Every row gives one point. Each copy is the shape, with its points in the same order, turned, moved and blurred by noise. Some copies are also mirrored. Which?

Shape, 9 rows:
[[ 0.19  0.34 -0.23]
 [ 0.33 -0.42  0.28]
 [ 0.03 -0.38 -0.20]
 [ 0.16  0.57  0.11]
 [ 0.31  0.75 -0.22]
 [ 0.36 -0.22  0.23]
 [ 0.13 -0.34  0.10]
 [ 0.39  0.05  0.19]
 [-0.60 -0.29 -0.10]]
Copy 1:
[[-0.50 -0.05  0.11]
 [ 0.39 -0.31  0.27]
 [-0.06 -0.57 -0.01]
 [-0.40  0.40  0.07]
 [-0.74  0.33  0.28]
 [ 0.25 -0.18  0.33]
 [ 0.15 -0.36  0.07]
 [ 0.03 -0.04  0.36]
 [-0.01 -0.44 -0.64]]
Copy 1 is: mirrored
Copy 2 (9 x 3):
[[ 0.17  0.42 -0.05]
 [ 0.22 -0.46 -0.36]
 [-0.21 -0.10 -0.37]
 [ 0.44  0.35  0.26]
 [ 0.42  0.73  0.08]
 [ 0.30 -0.26 -0.28]
 [ 0.02 -0.25 -0.26]
 [ 0.48 -0.04 -0.18]
 [-0.60 -0.22  0.17]]
Copy 2 is: only turned
Copy 3:
[[ 0.33  0.34 -0.30]
 [-0.12  0.05  0.45]
 [-0.37  0.26  0.00]
 [ 0.57  0.01 -0.30]
 [ 0.72  0.37 -0.42]
 [ 0.09  0.09  0.34]
 [-0.17  0.09  0.20]
 [ 0.33  0.14  0.18]
 [-0.56 -0.20 -0.43]]
Copy 3 is: mirrored

Shape (10 x 4):
[[-0.04  0.21 -0.52  0.04]
 [-0.58  0.02 -0.02  0.28]
 [-0.52  0.26  0.28  0.10]
 [ 0.08  0.23 -0.51  0.19]
 [-0.17 -0.73  0.04 -0.21]
 [-0.40  0.17 -0.18 -0.25]
 [ 0.06  0.35  0.11 -0.30]
 [ 0.25 -0.56  0.27  0.09]
 [ 0.34  0.00  0.02 -0.61]
 [ 0.14  0.39 -0.41  0.12]]
Copy 1, 10 rows:
[[-0.04 -0.27  0.13 -0.56]
 [ 0.24 -0.51 -0.41 -0.17]
 [ 0.06 -0.27 -0.60  0.09]
 [ 0.09 -0.10  0.12 -0.64]
 [ 0.38 -0.65  0.41  0.37]
 [-0.23 -0.44 -0.10 -0.11]
 [-0.30  0.09 -0.02  0.02]
 [ 0.61 -0.10  0.35  0.35]
 [-0.28  0.06  0.53  0.24]
 [-0.03  0.08  0.07 -0.58]]
Copy 1 is: only turned
Copy 2 (10 x 4):
[[-0.23  0.09 -0.44 -0.49]
 [ 0.23  0.15  0.25 -0.56]
 [ 0.29  0.48  0.24 -0.30]
 [-0.41  0.08 -0.30 -0.47]
 [ 0.56 -0.45 -0.19  0.02]
 [ 0.21  0.41 -0.35 -0.40]
 [-0.03  0.53 -0.31  0.04]
 [ 0.09 -0.36  0.08  0.32]
 [ 0.05  0.19 -0.72  0.37]
 [-0.48  0.25 -0.30 -0.36]]
Copy 2 is: only turned
Copy 3:
[[ 0.19  0.15  0.32  0.43]
 [ 0.20 -0.43  0.34 -0.12]
 [-0.23 -0.46  0.12 -0.15]
 [ 0.21  0.25  0.36  0.36]
 [ 0.65 -0.23 -0.59  0.01]
 [ 0.00 -0.30  0.00  0.43]
 [-0.30  0.08 -0.18  0.27]
 [ 0.44  0.16 -0.47 -0.31]
 [-0.06  0.21 -0.62  0.51]
 [-0.03  0.33  0.38  0.37]]
Copy 3 is: only turned

Shape:
[[-0.10  0.30  0.27  0.24  0.50 -0.41 -0.09  0.06]
 [ 0.13  0.34  0.63  0.40 -0.22 -0.16 -0.50  0.18]
 [-0.45  0.63  0.32  0.62 -0.12 -0.03 -0.20  0.07]
 [ 0.19 -0.30 -0.07  0.09  0.37 -0.30 -0.35  0.07]
 [-0.32 -0.32  0.03 -0.38 -0.29  0.38  0.08  0.09]
 [-0.34 -0.23 -0.08 -0.42 -0.18 -0.12 -0.02  0.49]
 [ 0.32  0.13  0.47 -0.14 -0.03  0.51  0.42  0.72]
 [ 0.07  0.34 -0.17 -0.44 -0.35  0.23 -0.13  0.28]
 [-0.27  0.14 -0.28  0.36 -0.08  0.40 -0.19  0.19]
 [ 0.09  0.32  0.32  0.86  0.08 -0.50  0.26 -0.13]
 [-0.20 -0.11  0.00 -0.23  0.18  0.13  0.42 -0.17]]
Copy 1:
[[ 0.06 -0.14  0.06  0.00 -0.74  0.32 -0.28 -0.54]
 [ 0.25 -0.59  0.01  0.54 -0.06  0.23 -0.39 -0.39]
 [-0.32 -0.41  0.55  0.34 -0.23  0.60 -0.52 -0.49]
 [ 0.06  0.14 -0.27  0.18 -0.60 -0.12 -0.09 -0.07]
 [-0.20 -0.08 -0.09 -0.19  0.45  0.36  0.22  0.42]
 [-0.11 -0.02 -0.26 -0.48  0.21 -0.01 -0.26  0.27]
 [-0.23 -0.22 -0.59 -0.03  0.45  0.39  0.34 -0.67]
 [ 0.08  0.23 -0.27 -0.03  0.47  0.56 -0.35 -0.16]
 [-0.51  0.22  0.14  0.37  0.05  0.43 -0.12 -0.07]
 [ 0.06 -0.22  0.63  0.33 -0.42  0.02 -0.02 -0.82]
 [-0.10  0.13  0.17 -0.36 -0.07  0.43  0.37 -0.04]]
Copy 1 is: only turned
Copy 2 (11 x 8):
[[-0.29 -0.38 -0.01 -0.34 -0.59 -0.03  0.27 -0.09]
 [-0.64  0.25  0.08 -0.60 -0.21 -0.53  0.25 -0.06]
 [-0.81  0.12  0.48 -0.21 -0.53 -0.07  0.00 -0.06]
 [ 0.29 -0.17 -0.20 -0.40 -0.37 -0.27  0.01  0.10]
 [ 0.11  0.61 -0.22  0.31  0.06  0.13 -0.10 -0.17]
 [ 0.22  0.53 -0.13 -0.04 -0.18  0.36  0.25  0.04]
 [ 0.00  0.60 -0.12 -0.16 -0.27 -0.12  0.39 -1.07]
 [ 0.11  0.48  0.26  0.27 -0.02 -0.17  0.50 -0.13]
 [-0.05  0.37  0.43  0.09 -0.55 -0.20 -0.25 -0.07]
 [-0.54 -0.54  0.40 -0.70 -0.22  0.01 -0.11 -0.36]
 [ 0.05 -0.05 -0.15  0.29 -0.12  0.25 -0.08 -0.39]]
Copy 2 is: mirrored
